Every row gives one point. The points of each table are mixes of a few directions, plus a little noise. Count the directions of each table, and those that both share. Where both have some left over, give the other angles between the two spaces (their principal angles), to ten degrees, smallest first.

First (4 x 2):
[[  0   0]
 [ 24 -58]
 [ -1   3]
 [-23  54]]
Second, 5 rows:
[[ -4 -11]
 [-10 -32]
 [ 11  34]
 [ 19  60]
 [-16 -50]]
Directions: first 1, second 1, shared 0; angles 40

First (4 x 3):
[[-19  -4  -4]
 [-16  -3  -3]
 [-26  -5  -5]
 [ 60  11  12]]
Second (4 x 3):
[[-26  -8  37]
 [ 10  22 -28]
 [-10   1  13]
 [ 25 -15 -22]]
Directions: first 1, second 2, shared 0; angles 60

First:
[[-45 -10  18 -42  -6  36]
 [-60  -5   1 -34  20  19]
 [  3 -15  -1  58  28 -34]
 [  7  17 -33  30  34 -41]
 [ 43  -3  15  20 -30   2]
 [ 47  20   1 -27 -47  19]]
Second:
[[-53  23 -45 -22  56 -23]
 [ 57 -38  56  55 -49  11]
 [-41  21 -37 -21  43 -17]
 [ -6   6  -6 -13   1   1]
 [ -4  -6  -1  17  14 -12]
 [-37  15 -32 -11  42 -18]
 [ 26 -16  24  24 -22   4]
 [ 41  -3  29 -18 -58  34]
 [ 18   0  12 -13 -27  17]]
Directions: first 3, second 2, shared 2

First:
[[ 15  20   9  -2  16   8  21 -12]
 [-34   1  16  22   1 -18   9  16]
 [-13 -19   8   4   2 -15   1  26]
 [ 24  -3  -3   0  -6  10 -19   5]
 [  2 -14   3  -5   1 -11 -13  14]
 [  1  22 -12  36 -27  34 -13  -6]
 [-21  27   6 -36  20 -28   8 -60]
 [  6  -7   4 -12  12  -5  14   5]
 [ 20 -28 -30  -7 -19  26  -9  15]]
Second (7 x 8):
[[ -9   9  11   3   6 -11   3  -4]
 [  9  19   9   3  -3  -4 -27 -17]
 [ -5  13  12   3   4 -10  -6  -8]
 [-13  -2   6   1   7  -8  15   4]
 [-17   2  11   2  10 -13  17   2]
 [ 43   4 -21  -3 -25  29 -52 -14]
 [ -9 -45 -27  -9   1  18  50  37]]
Directions: first 5, second 2, shared 2

First, 7 rows:
[[-29 -34 -33  -8   5  48 -41  -4 -20]
 [ 23  19  29  21 -34 -13   3 -10  -6]
 [-30   8 -28 -22  -6  31 -20 -39 -30]
 [ 13   1  18  10   0 -11  10   8   6]
 [  7   6   7  -7  22 -24  27  12  18]
 [  3   7 -16  -1  -4 -17   3  13  22]
 [ 13  -7  21   7  18 -14  17  18  11]]
Second (10 x 9):
[[-16  13  -1  -2  11  10  -7   7 -14]
 [ 16   4  15 -18  -7  22  -2  -7  -4]
 [ 16 -10  20   2  -9   0  10  -6  12]
 [  2  27 -48 -49  -2  28 -31  -4 -32]
 [-21 -18   3  34  12   3  20   1 -11]
 [ 15   5   6   3 -12 -60  -9  10  52]
 [ -5   4  24   9   5  -4   2   7   8]
 [ 28 -32 -26  -2 -22   1  16 -24   2]
 [-55  14  -8  36  32 -20  -5  26 -11]
 [ 20  -6  16 -12 -10  20   6 -11  -1]]
Directions: first 4, second 4, shared 0; angles 30, 30, 70, 80

First:
[[ 17  -7 -28  31  29  -5   3   2 -25   6  -7]
 [-21  32  32 -31 -19   1  11  -5  13  -9  -3]
 [ 24 -33 -40  23  16   0 -21   1  -7   9   0]
 [ 18 -16 -25  46  34  -5   9   9 -32   8  -1]
 [-14   4  23 -31 -28   5  -7  -3  26  -5   6]
 [-17  -1  37  -6 -20   3  12   9  11  -3  15]
 [ 33 -32 -54  50  41  -5  -9   5 -32  13  -5]
 [-18   4  33 -20 -25   4   4   3  19  -5  10]
 [-14  18  22 -23 -16   2   5  -3  12  -6   0]
 [ -7  32   0 -40 -12   0  -8 -17  16  -8 -15]]
Second, 9 rows:
[[ 13  19  14  -2   9   6   6  -1  34  26   2]
 [ -2   2  -8   5 -27  -8   4   8  -7 -14   1]
 [ -4 -27 -10 -10  26  14  -7  -6 -25   4  11]
 [ -4  15  13   1  17  13  -1  -5  20  21  -2]
 [ 10 -60  -4 -20  47 -14 -18 -25 -53 -15  -6]
 [-39  36  11  18 -22   4   2   1  23   1  -1]
 [-25   0  -8  -2  19  33  -2   3  -5  11  18]
 [ 28  26 -17  14 -60 -22   5  29 -14 -52 -36]
 [ 26  -9   9  -7 -10 -22  13  -5  23  17  10]]
Directions: first 3, second 5, shared 0; angles 50, 50, 80
